Rows are points. Two turns around zero, p and q, are shown by what they do to some points. Where does a point land after both, in the order given? Backwards means that the second turn is done in reverse. Each puzzle has new turns, and all numbers are rounded.
(in the rows, 128 means zero)

Turn p:
[121 128 118] => [133 127 117]
[123 137 109] => [136 138 110]
[150 145 124] => [131 154 137]
[126 143 111] => [132 144 112]
[134 129 189] => [ 84 115 169]
[114  85 116] => [153  89 122]
Turn q:
[128 103 102] => [138 129  93]
[ 83 128 146] => [ 86 105 129]
[148 142 162] => [140 119 167]
[136 109  95] => [144 140  94]
[127 147 140] => [120 132 148]
[146 139 124] => [141 143 137]
Where do these land?
q, then p: [109 149 167] => [ 99  90 134]
q, then p: [146 127 119] => [132 146 137]
p, then q backwards: [115 146 115] => [120 123 104]
q, then p: [143  90 111] => [169 143 133]

Turn p:
[136 108 129 153] => [113 151 136 143]
[127 155 103 104] => [157 102 107 131]
[125 103 165 147] => [ 97 149 155 114]
[125 117 123 102] => [117 114 107 119]
[105 167  94 134] => [182 133 111 129]
[149 117 153 128] => [103 119 150 132]
Turn q:
[137 111 127 119] => [131 119 131 147]
[149 137 141 164] => [101 161 142 129]
[108 109 164 104] => [159 108 164 124]
[124 123 142 126] => [134 126 142 126]
[ 94 101 118 107] => [139  80 129 122]
[159 168  98 133] => [121 166  83 133]
[125 146 106 144] => [111 136 105 115]
Where do these land?
p, then q: [128 101 144 110] => [139  99 125 109]
q, then p: [124 161 145 139] => [145  94 130 119]
p, then q: [143 111 123 103] => [113  98 125 122]
q, then p: [145 101  97 152] => [139 173 115 113]
q, then p backwards: [100 165 132 135] => [ 84 127 142 118]

Turn p:
[152 163 164 135 140 138] => [ 82 149 116 153 137 126]
[115 141 149 169 122 120] => [108 128 143 125 172 133]
[159 123 120 140 102 158] => [120 170 139 105 113 139]
[ 88 129 119 105 156 124] => [154  95  95 139 135 126]
[108 109 102 158 126 101] => [157 107 161 122 149 144]
[ 97 154 107 105 133 132] => [133  98  93 122 123 149]
[136 115 130 107 106 117] => [125 120 138 113 104 110]
[145 121 154 131 134 157] => [119 165 117 133 132 110]
[152  97 109 102 133 106] => [152 121 150 140  87 114]
Turn q:
[111 122 133 100 141 139] => [119 118 135  97 118 139]
[108 127 165 115 126 124] => [121 141 125  98 108 107]
[131 119 107 115 135 133] => [126 116 132 123 141 148]
[103 120 148  98  97 133] => [ 96 133 101  96 118 120]
[174 121 105 142 126 138] => [157 125 112 157 147 153]
[156 137 147 113 120 135] => [141 150 108 125 113 144]
[114 125 125 141 139  92] => [123 140 155 129 148 106]
[135 160 117 113 132 115] => [114 149 145 141 120 149]
[121 120 105 216 135 143] => [156  80 137 186 141  84]
Where do these land?
q, then p backwards: [124 123 141 148 147 126] => [126  99 128 123 129 117]
p, then q: [150 116 141 110 124 162] => [ 95 149 134 153 125 137]
q, then p: [135 107  93 124 126 142] => [162 151 119 139 132 123]
q, then p: [128 114 141 128  67 115] => [151  88 126 137 127 174]
q, then p: [128 116 139 106 133  85] => [106 109  96 154 122 128]
p, then q: [ 93 151 109 145 157 156] => [151  88 143 146 129 165]
p, then q: [138 170 132 134 142 110] => [127  88 131 128 122 100]

Turn p:
[126 120 132 138 158 118 133 171] => [ 84 123 116 146 148 135 124 118]
[ 92 142 108 139  98 162 124 105] => [184 132 150 152 124 136 139 114]
[108 129 145 162 107  95  99 118] => [123 148 140 132  96 177 138 141]
[101 107 120 117 118 141 154  98] => [160 108 122 120 112 121 149  98]
[128 116 122 142 102 156 106 134] => [148 110 150 148 122 141 105 135]
[108 150 105 109 168 145 141 140] => [127 147 123 138 168 104 133  91]
[154 106 129 144 135 117 118 110] => [112 113 150 100 119 135 128 138]
[162 103 113 120 138 121 108 154] => [ 91 115 142 125 124 112  92 132]
[141 156 146 148 141 102 155 140] => [101 140 111 131 145 129 162 156]
[158 110 147  92 135 141 108 126] => [129 117 115  95 131 117  83 135]
[130 169 142  95 109 109 161 112] => [150 157  89 120 119  98 154 150]
Turn q:
[136 111  86  91 108 141 151 128] => [135 104 159 172 131 143 125 156]
[145 131 147 150 121 157 124 141] => [135 120  97 131 128 114 101 114]
[148 128 124 137 107 149 154 132] => [139 129 123 152 136 124  93 136]
[121 131 142 118  97 100 138 113] => [146 166 141 142 118 136 139 123]
[ 95  93 109 119 154 129 148 128] => [ 92 123 125 137 142 141 153 166]
[120 166 150  98 152 105 100 168] => [172 111 124  82 138 121 170 119]
[155 105 142 147 131 114 107 106] => [108 137 122 122 118 156 115  91]
[118 141 146 116 129 126 119 102] => [124 142 138 131 130 112 148 105]
[108 167 143 151 174 108 133 123] => [115 150 131  72 153 102 138 128]
[134 108  92 152 105 150 106 139] => [116 100 121 139  85 132  99 142]
Where do these land?
p, then q: [147 134 145 155 136 109 138 158] => [119 123 104 119 127 113 140 169]
p, then q: [128  92 117 143 147 133 134  91] => [120 139 125 170 150 141 150 111]
q, then p: [135 110 128 124 138 164 130 155] => [105 107 155 134 120 126 122 103]
p, then q: [116 135 110 130 160 139 167  91] => [117 151 154 138 180 147 131 126]
q, then p: [133 167 118 119 124 140  97 127] => [120 120 113  97  92 129 126 143]
p, then q: [ 90 161 129 134 103 121 117 118] => [148 130 134 125 136 102  81 119]
p, then q backwards: [143  90 104 121 121 124 143 150] => [127 128 107 133 129 169 101 113]
q, then p: [150 103 140 122 114 133 142 114] => [140 126 158 128 148 147 136 129]
p, then q backwards: [111 160 162 104 109  90  85 148] => [122  96 146 181  91 100 155 131]
